Every row gives one point. Each copy is the shape, with its points in the same order, turned, moved and blurred by noise. Say if it was mirrored as well.
(in the rows, 128 means zero)

Shape (6 x 3):
[[ 96 101 127]
 [183 158 177]
 [ 88  85 115]
 [131  78 154]
 [145 146 234]
 [117 191 136]]
Copy 1, 6 rows:
[[ 88  80 108]
 [157 154 165]
 [ 82  63  94]
 [124  63 139]
 [120 130 218]
 [ 89 171 120]]
Copy 1 is: only turned
Copy 2:
[[ 65  91 119]
 [160 123 192]
 [ 60  81 114]
 [ 89  61 153]
 [102 129 247]
 [104 177 150]]
Copy 2 is: only turned

Shape:
[[151 168 109 121 102 138]
 [149 144 154 111 125 155]
 [144  87 116 132 207 121]
 [173 154 118 117 136 112]
 [ 53 143 141  82 158 131]
 [173 124 148 172 179 106]
 [146  27 116 172 102  79]
 [109 124 121 158  91 150]
 [ 88 111 108  88 111 127]]
Copy 1, 9 rows:
[[174 127 112 116  91 156]
 [160 142 145 100 130 153]
 [162 127 102 122 212  91]
 [198 123 130 118 127 131]
 [ 99  57 140 100 165 160]
 [182 153 141 159 165  88]
 [124 157 103  94 125   7]
 [106 146 111 116 101 126]
 [115  87  97  66 120 133]]
Copy 1 is: mirrored
Copy 2 (9 x 6):
[[151  95  95 112  83 147]
 [143 113 137 107 103 163]
 [114 154  99 108 194 136]
 [167 109  99 108 119 125]
 [ 55  85 129  53 123 135]
 [154 134 132 150 176 117]
 [119 225 105 144 109  78]
 [ 97 138 106 152  76 145]
 [ 85 133  95  68  89 132]]
Copy 2 is: mirrored

Shape:
[[ 79 148  63 115 208 129 119 121  84]
 [ 98  91 121 181  91 188 162 100 180]
 [124 175  91 106  87 167 127 125 123]
 [ 83 169 105 138  64 166 102  77  61]
 [112 136 152  88  97 164 154  88  88]
 [163  67 130 100  99 136 119  94 183]
 [125 117 101 176 223  82  68 154  90]
 [126 126 105 166 196 100  66 129 107]
 [109  40 128 128 110 126 129 150 194]
 [118  85 128 137  91  79 153 103 195]
 [131  91 186 115 111 122 142 117 241]
 [146 147  95 123 101 169 184  89  97]
 [130 163 116 107 103 148 154 144  59]]
Copy 1:
[[ 76 162 103 137 217 145 101 110  92]
 [ 84  84 105 178  92 221 138  90 181]
 [112 172  87  96  95 178 107 112 125]
 [ 66 173 111 139  71 178  82  57  77]
 [ 99 132 140  92  94 182 148  80  94]
 [143  42 102 112 100 149 120  95 168]
 [100 120 135 201 212 105  65 160  84]
 [116 124 135 189 187 117  65 131 106]
 [ 83  34 111 134 112 152 128 148 196]
 [ 98  69 100 152 100 104 157  97 201]
 [123  64 165 115 104 139 142 106 244]
 [123 145  91 129 103 185 169  81 101]
 [100 174 118 107  97 159 147 134  76]]
Copy 1 is: only turned
Copy 2 (13 x 9):
[[106 170  56 107 198 117 127 122  85]
 [126 116 120 200 108 205 167 101 143]
 [117 173 112 111  75 168 131 115  89]
 [ 80 154 113 134  87 170 107  53  33]
 [ 99 120 155  87 108 167 163 105  73]
 [172  69 124 116  79 137 142 113 165]
 [171 144  79 172 202  61  83 134  75]
 [162 144  94 157 181  83  80 113  92]
 [131  58 107 184 108 137 148 157 167]
 [134 105 131 180  77  98 179 107 169]
 [146  96 191 158  86 130 154 146 206]
 [138 159 119 110 107 180 189  91  71]
 [120 160 119 103 104 148 147 138  25]]
Copy 2 is: only turned
Copy 3, 13 rows:
[[ 60 180  70 140 173 158  85 163  99]
 [ 93  73 141 163 166 142 139  76 196]
 [139 132  88  91 166 129 139  80 104]
 [ 97  97  87 126 166 136 118  41  41]
 [ 86 138 157 110 130 162 143  70  90]
 [144 109 151 120  85 124  93  95 192]
 [ 94 158 113 203 155  95  39 205  97]
 [106 158 116 196 161 110  46 170 108]
 [ 90  78 143 133 122  95 111 149 208]
 [ 88 116 130 150  95  67 140 102 196]
 [130 121 196 118 130  80 116  94 249]
 [143 141 101 140 123 179 170  82 109]
 [122 132 121 117 152 137 150 113  59]]
Copy 3 is: mirrored

Shape (17 x 12):
[[137 181 165  52 122 126 130 128 117 119 159 144]
 [127 149  86 122 123 128 175  98 129 118 101 152]
 [174 132  70 177 104 110  58 119 203 138 129  90]
 [126 151 138  72 136 149 158 178 117 153 162  91]
 [113  83 105 154 112 116  92 124 183 135 170 100]
 [105 159 130 116 123 136 128 153  65 167 166 135]
 [109 145 141  69  98 141 149 206 108 167 158 158]
 [146  96 120  72 107 138 182  84  90 108 102 153]
 [118 121 105 149  58 115  94 122 178 138 101 101]
 [134 127 120 104 141  85 156 123 111 101  78 176]
 [161 106 157 158 120 130 186 136  95 119 101 149]
 [125  95  99 140 133 141  91  90 220 147 103 128]
 [128 119  94 105 116 119 124 154 111  88 111 136]
 [108 148 134 128  96 143 159 166 131 117 183 143]
 [155 148 144  87 112 130 148 161  76 161 187 167]
 [137 126 123 113 121  55 189 105  99 121  98 143]
 [100 142 163 111 119 151 129 155  97 132 146 128]]
Copy 1 (17 x 12):
[[157 166 130  35 122 148 109 103 119 111 154 131]
 [142 138  76 124 155 138 172 107 134 117 121 125]
 [133 173 113 187 127 117  80 124 249 123 141  91]
 [122 134 119  50 120 159 123 164 130 145 190 105]
 [ 94 104 130 142 121 113  91 105 221 124 166 109]
 [115 146 116  98 117 120 103 133  79 152 182 134]
 [136 124 109  52  94 153 116 166 117 157 180 181]
 [159  83  98  98 135 175 149  86 101 122 100 113]
 [ 99 150 118 157  83 138 112 119 212 138 109 124]
 [161 111  99  98 155 110 144 130 123  99  78 141]
 [166  92 154 145 133 134 167 144 101 110 128 118]
 [114 131 132 151 177 149 109  95 244 147 118 133]
 [127 116  85 114 129 142 109 145 138  84 118 131]
 [117 125 120  98  97 135 144 127 139 104 202 151]
 [180 122 115  80 105 132 103 126  85 143 196 148]
 [159 100  98  98 121  87 164 117 115 121  89 102]
 [105 137 147  86 117 143 112 138 107 124 162 142]]
Copy 1 is: only turned
Copy 2 (17 x 12):
[[144 131 193  90 100 162 141 149 125 117 157 183]
 [ 94 124 113 156  99 130 145 111 129 138 111 178]
 [199  89  87 194  85 123  59 118 177 154 147 113]
 [143 124 145  86 134 167 174 176 124 141 150 119]
 [132  80  97 146  98 120  87 139 176 114 177  89]
 [ 99 153 154 106 107 161 117 167  84 159 160 117]
 [109 156 146  52  86 168 149 196 139 153 139 134]
 [ 87 109 133  87 100 138 155  67 101 102  97 166]
 [141  77 123 169  48 139  95 136 171 140 113 106]
 [100 128 140 111 112  90 119 123 130 125  82 192]
 [104 179 135 126 107 106 146  98 120 103  87 113]
 [124  73 110 164 114 135  83  90 221 145 133 133]
 [122 109 108 114 106 135 101 157 115 105  96 157]
 [107 157 127 120  85 158 144 177 141  97 160 130]
 [128 180 150  59  92 152 136 146 100 141 169 139]
 [102 120 146 123  89  62 156 112  98 136 102 162]
 [103 141 174 106 115 168 123 166 123 116 138 110]]
Copy 2 is: mirrored
Copy 3, 17 rows:
[[ 96 120 124  58 125 115  87  84 153 111 112 109]
 [115 142  77 116 103 128 175 100 137 114 121 146]
 [209 159 125 156  88  88 140 157 161 156 213  98]
 [ 97 106 130  81 167 158 126 116 148 156 119  84]
 [144 113 162 134 104 115 154 148 159 162 215 128]
 [ 82 122 110 123 140 151  83  82 121 170 127 118]
 [103  79 113  96 149 175  86 139 158 170  87 138]
 [131  79 118  97 101 133 177  50 108  94 108 155]
 [165 132 133 131  48 120 149 153 147 160 164 124]
 [127  93  90 115 118  99 142 119 109  95  96 177]
 [131 103 143 175 125 143 147 100 131  94  81 143]
 [187 160 154 102 103 100 189 133 155 159 178 174]
 [134  96  92 115 113 132 137 128 109 105 146 144]
 [ 78 105 122 129 123 172 121 130 180 124 147 121]
 [110  84 112 110 149 163  80  69 169 144 115 120]
 [ 99  84  90 140  94  72 158  88 129 116  79 150]
 [ 90 112 149 108 127 159  98 116 124 141 123 126]]
Copy 3 is: mirrored

Shape:
[[152 138 194 177 118  67  89 102 100  81 134 157]
 [151  88 105 153 151 154 133 149 186 169  97 107]
 [162 166 168 174 101  92  78  75 109  66 158 145]
 [193 138 177 128 139 128 126 119 100 127 119 127]
 [217 142 139 140 120  85 120  77 111 111 123 167]
 [146 158 156 187  98 105 123  81  71 154 176 164]
 [128  71  71 124 116 135 159 146 171 178  71  83]
 [125  87 103 103 167 181 177 143 156 113 107 157]
 [160 117  79 136 155 164 140 209 134 143 112 114]
 [131 113  94 117 120 179 128 155 124 147  36 134]
 [119 129 106 160 197 123 182 117  66 130 113  75]
 [157  32 103 113 123 164 105 147 115 150 107 114]
 [128 106  72 101 165 172  92 121 153 183 102  88]
 [200 128 116 167  83 132 110  91 118  65 134 141]
 [142 129 155 174 174 206 204 127 112 125  99  77]
 [148 116 125 217 223 174 170 117  85 130  85 132]]
Copy 1:
[[149 106 185 169 113  69 106  71 100  73 132 139]
 [111  76  89 151 165 135 125 173 179 133  94  92]
 [172 141 161 170 107  91  96  54 110  59 138 121]
 [172 122 190 143 141 117 135 121 116 134 113 100]
 [211 121 143 148 113  86 120  77 140 129 101 124]
 [142 131 133 189  93 115 112  51  90 157 142 147]
 [ 96  70  65 116 130 126 155 176 170 148  67  75]
 [131 105  99  96 175 175 175 169 149 120  91 150]
 [138 118  88 158 147 151 139 219 132 134  90 104]
 [117 103 113  97 138 160 105 178 130 135  26 101]
 [125 114  89 153 188 111 190 126  48 151 104  87]
 [142  40 104 107 122 161 113 179 127 130 121  88]
 [116 105  72  96 180 136  94 169 147 162 110  61]
 [200 118 124 163  99 144 111  87 131  69 103 102]
 [110 107 134 172 195 189 197 127  97 136  73  75]
 [147  83 114 197 231 147 153 119  65 144  61 128]]
Copy 1 is: only turned
Copy 2 (16 x 12):
[[144 141 151 150  91  59  45  90 103 157 170 147]
 [140  90  62 119 165 133 123 104 179 178  79 141]
 [154 175 117 150  79  69  39  84 115 128 182 123]
 [187 138 123 108 143  93  94  98  95 134 120 148]
 [182 144  95 146 105  41  69  89 110 104 114 158]
 [162 172 139 220 115  94  94 118  99 122 143 130]
 [117  74  53 105 123 138 156 124 162 173  41 129]
 [105 100  69  94 157 152 148  84 151 119 112 204]
 [149 112  32  98 168 138 141 152 132 181 117 176]
 [119 127  58  96 131 166 105 112 111 173  46 185]
 [110 121  76 135 164 102 178  80  53 167 130 113]
 [158  44  64 114 125 169  97 126 119 140  91 153]
 [114  99  36 105 184 162  99 122 139 132  66 102]
 [185 149  57 142  62  97  72  79 126 128 150 155]
 [162 149  91 108 172 159 186  37 102 180 123 145]
 [138 122  67 166 198 122 141  24  73 194 126 177]]
Copy 2 is: mirrored
Copy 3 (16 x 12):
[[164 128 181 147 128  96 102  80  60  67 153 170]
 [144  98 137 145 187 120 157 157 195 145 140 133]
 [180 144 130 157 103  95  93  64  65  76 170 164]
 [188 143 167 113 130 151 136 113  99 125 150 150]
 [207 130 131 119 126 108 137  83  89 114 127 209]
 [141 135 154 184 113 107 141  81  46 150 173 192]
 [113  70 112 129 160 113 183 168 190 159  92 109]
 [ 98 113  98 102 174 170 171 162 167  96 150 170]
 [145 123 117 123 159 129 149 227 155 136 156 129]
 [117 112 119 138 142 176 130 184 159 133  74 139]
 [125 127 106 118 203 135 177 147  47 144 137  97]
 [134  32 137 105 136 163 128 161 156 152 144 142]
 [114 109 100 112 176 138 104 147 183 193 126 117]
 [208 102  93 159  97 122 126 105 101  81 154 174]
 [153 143 122 158 190 205 207 147 110 117 161  85]
 [153 125 127 174 249 184 165 161  71 120 143 142]]
Copy 3 is: only turned

Shape (15 x 12):
[[118 151 139 146 121 104 125 161 155 131  97 102]
 [139 117 155  99 136  97 118 121 130 144 152 150]
 [138 142  43 170 145 106 104 120 141  76 134 149]
 [115 167 132 180 135 116 102 138 160 151 143 122]
 [144 111 137 176 124  99 139 174 136 108 148 106]
 [112  99 124 183 117 125 103 116 145 135 130 112]
 [179 116 132   7 156 146 106 163 145 145 131 107]
 [136 171 129 147 139 110 120 135 161  87 128 107]
 [109 117  87 153 134 133 133 162 127  93 147 147]
 [120 109 141 131 221 109 122 119 138 150 105 131]
 [119 102 124 171 123 133  86 134   8 142 145 104]
 [150 148  80 154 126 134 109 142 159 149 148 113]
 [149 102 149 153 123 103  88 172 147 132 105 144]
 [154 169 142 153 134 190 130 120 157 153 153 119]
 [141 145 128 174 123 110 136 116 155 157 107 136]]
Copy 1, 15 rows:
[[ 97  92 149 160 140 128 179 160 131 119 106 116]
 [134 120 152 119 132  93 122 133 112 140 142 154]
 [ 98 110  80 218 171 104 112 144 144  75 134 167]
 [ 92 103 160 205 126 139 142 166 138 130 151 144]
 [129 102 120 167 129  89 184 170 129 113 159 110]
 [100 114 112 183 117 118 127 155 145 153 150 106]
 [163  77 155  44 188 147 114 132 121  94 155 126]
 [120 105 154 187 158 118 153 149 156  77 120 130]
 [ 99 138  85 160 149 115 148 178 129  93 157 130]
 [116 135 152 152 215 111 138 138 123 177 139 135]
 [132 143  86 185 116 124 108 151  23 138 147  74]
 [118  79 115 182 144 158 140 141 137 110 170 148]
 [126  88 131 145 136  98 134 200 126 150 118 132]
 [156 132 152 175 125 194 141 155 158 128 176 138]
 [120 105 133 184 125 135 164 142 144 161 124 156]]
Copy 1 is: mirrored
Copy 2:
[[139 174 138 118 116 117 110 156 158 138 123 102]
 [120 128 145  83 127 116 128 112 117 149 163 145]
 [ 88 159  62 121 139 161  92 131 180  80 163 130]
 [140 177 122 155 152  84 103 115 163 135 146 119]
 [125 137 135 150 101 113 134 165 148 106 181 111]
 [116 122 125 168 114 105 104 106 156 113 125 123]
 [174  82 150  27 136 176 124 128 138 182 165  89]
 [134 189 119 114 129 126 139 125 155  98 142 100]
 [112 116  82 134 149 129 118 159 142  99 148 127]
 [ 80 126 192 106 180 135  95 130 159 130 127 120]
 [106 119 136 169  97 134  43 127  40 117 174 125]
 [126 147  93 139 135 132 100 116 174 160 169 107]
 [145 132 160 119 108 118  88 156 163 121 146 153]
 [165 154 118 162 163 145 147  85 134 168 155 114]
 [116 176 136 149 124 125 115 123 168 154 129 142]]
Copy 2 is: mirrored

Shape:
[[106  12 187  80 122 115 102 163 154 155 182 138]
 [102  42  86  73 112 163 159 155 128 179 184 107]
 [172 215  70 164 107 174 142 130 183 111  85 182]
 [ 74  90 181  90 106 133 104 137 165 235 171 147]
 [ 55  66 126  63  90 127 157 133 185 163 110 136]
 [183  84 133 206 130 132 137 130 160 172  88 131]
 [ 79 167  64 222 131 181 121 129 148 108 132 148]
 [157 151 159 175 199 104 152 102 162 123  53 121]
 [ 98  80 117  83 146  97 107 203 143 225 157  78]
 [ 94  87 152  78 140 128 181 187 124 178 199 169]
 [ 53  35 171  64 115  85 156 146  97 192 186 107]
 [167 149 157 187 152 116 130  89 168 130 109  66]
 [158 146 183 173 165 197 121 161 154 113  75  62]
 [153 142 198 192  82 113 180 144 145 149  83  83]
 [163 192  74 166  98 128 106 131 191  77 142 133]
 [105  71 147  65 128 152 158 106 167 213 211 110]
 [145 168  79 118  94 166  90  97  94 130 112 164]]
Copy 1, 17 rows:
[[155 161 157  61 120 145  92 172 109 219 164 208]
 [162  69 125  88 131 150  75 166 184 187 195 181]
 [103 121  98 228  81  97 141  98 194  56 133 127]
 [108 180 128 121 125 189 105 213 166 218 167 165]
 [103 113  74  69  96 157 128 198 167 154 176 199]
 [144  90 126 194  99 126 153 146 131 167  59 174]
 [126  97  52 223 154 151 111 111 116  87 157 117]
 [143 129 107 152 145  93 201 159 138  97  37 132]
 [179 133  90 115 139 103  95 221 177 246 161 148]
 [174 131 174 110 138 145 100 221 160 151 211 170]
 [137 109 150  39 148 153 102 244 127 218 189 150]
 [126 119 119 160 159 106 208 110 145 164  76 112]
 [212 148  91 150 109 143 204  95 138 139  88  94]
 [136  96 136 161  76 131 234 162 115 168 109 107]
 [ 93 130 100 202 120  60 143  66 153 110 163 131]
 [128 119 158  90 172 181 119 183 213 208 173 184]
 [ 90 112 117 152  91 124  66 106 179 106 125  77]]
Copy 1 is: mirrored
Copy 2 (17 x 12):
[[ 95  37 147 181 151 190  82 133 155  74 162 207]
 [ 93  91 125 137 175 189 181 109 199  68 201 170]
 [183 167  77  70  50  72 133  75 187 160 128 142]
 [116 129 124 179  99 233 111 168 169  94 160 225]
 [140  66 118 150 103 200 174 127 232  70 122 180]
 [215 103 104 173 127 124 107 132 143 167 177 124]
 [136 170  59 158  56  87 138  73 140  99 158  76]
 [207 136 116 189 130  70 115 133 161 164  66 126]
 [ 71  98 133 166 164 221 111 161 227 149 169 139]
 [ 56 101 140 170 146 148 162 152 192  97 172 236]
 [ 70  70 168 188 170 211 180 187 166  58 143 184]
 [206 160 117 149 148 110  78 153 156 117 113 101]
 [195 179 188 182 135 108  69  80 177 146 134  99]
 [218 129 180 150  91  94 115 201 174 117 145 110]
 [149 146  75  60  83  85  67  94 183 107 127 104]
 [120 144 106 161 188 206 133 151 199  49 167 214]
 [132 153 112  69  92 155 153  84 117 136 127 131]]
Copy 2 is: mirrored
Copy 3:
[[ 90  74 164 124 148 167 183  71 143 135 171 185]
 [ 89 145 122 118 164 179 210 173 111 128 205 171]
 [147 203  73  77  19 170 113 232 171 157  71 123]
 [ 97 129 163 155 129 181 147 124 118 229 186 204]
 [ 37 152 148 148 107 127 191 168 122 171 138 211]
 [151 141  62 150  43 148 166 109 144 151 123  97]
 [176 190 138 159  47 200 152 239 199 124 144 123]
 [163 188  78 150  96  70 129 121 194 163  75 126]
 [ 65  90 146 134 143 107 155 161 110 192 209 110]
 [151 105 160  94 167 147 184 165  94 178 173 190]
 [ 96  96 168 159 171 103 181 125  76 139 206 212]
 [149 205 115 140  65  98 105  92 182 132 133 104]
 [166 202 145 142 102 151 157 106 174 146  72  59]
 [156 195 155 140  46  93 163  90  86 149  94 120]
 [142 197 137  69  22 146  88 198 188 103 118 130]
 [111 151 133  97 157 169 171 115 119 182 229 202]
 [139 159  88 121 107 201  72 202 127 111 102 147]]
Copy 3 is: only turned
Copy 4:
[[132  81 197 107  28 200 107 106  90 153 196 123]
 [152 105 104  73  79 220 126 157 107 144 177  67]
 [142 151  37 163 169  95 158 135 161 104 126 223]
 [114  78 137  84  48 210 158  78  92 207 125 126]
 [109 123  73  81  55 182  67 124 137 188 152 104]
 [193 126  97 170 103 164 151  40 143  95 138 147]
 [119 124  48 235 136 125 166 150 172 134 138 124]
 [131 143 136 167 181 129  93  18 169 102 122 154]
 [180  38 139  99 123 222 110 117 106 209 139  94]
 [125 134 156  80  99 203 163 148 138 204 195 109]
 [140 117 192  74  53 197 121 110 101 204 163  31]
 [128  92 126 161 140 137 123  39 161  73  83 128]
 [132 128 137 200 151 208  97  96 163  75  83 175]
 [185 132 160 142  90 138 119  80 196  99  54 147]
 [130  52  83 160 151  78 144 152 173  99 135 177]
 [ 88  83 134  55  66 228 168 111 116 152 158  89]
 [127 138  65 145 152 120 150 141  64 109 126 136]]
Copy 4 is: mirrored
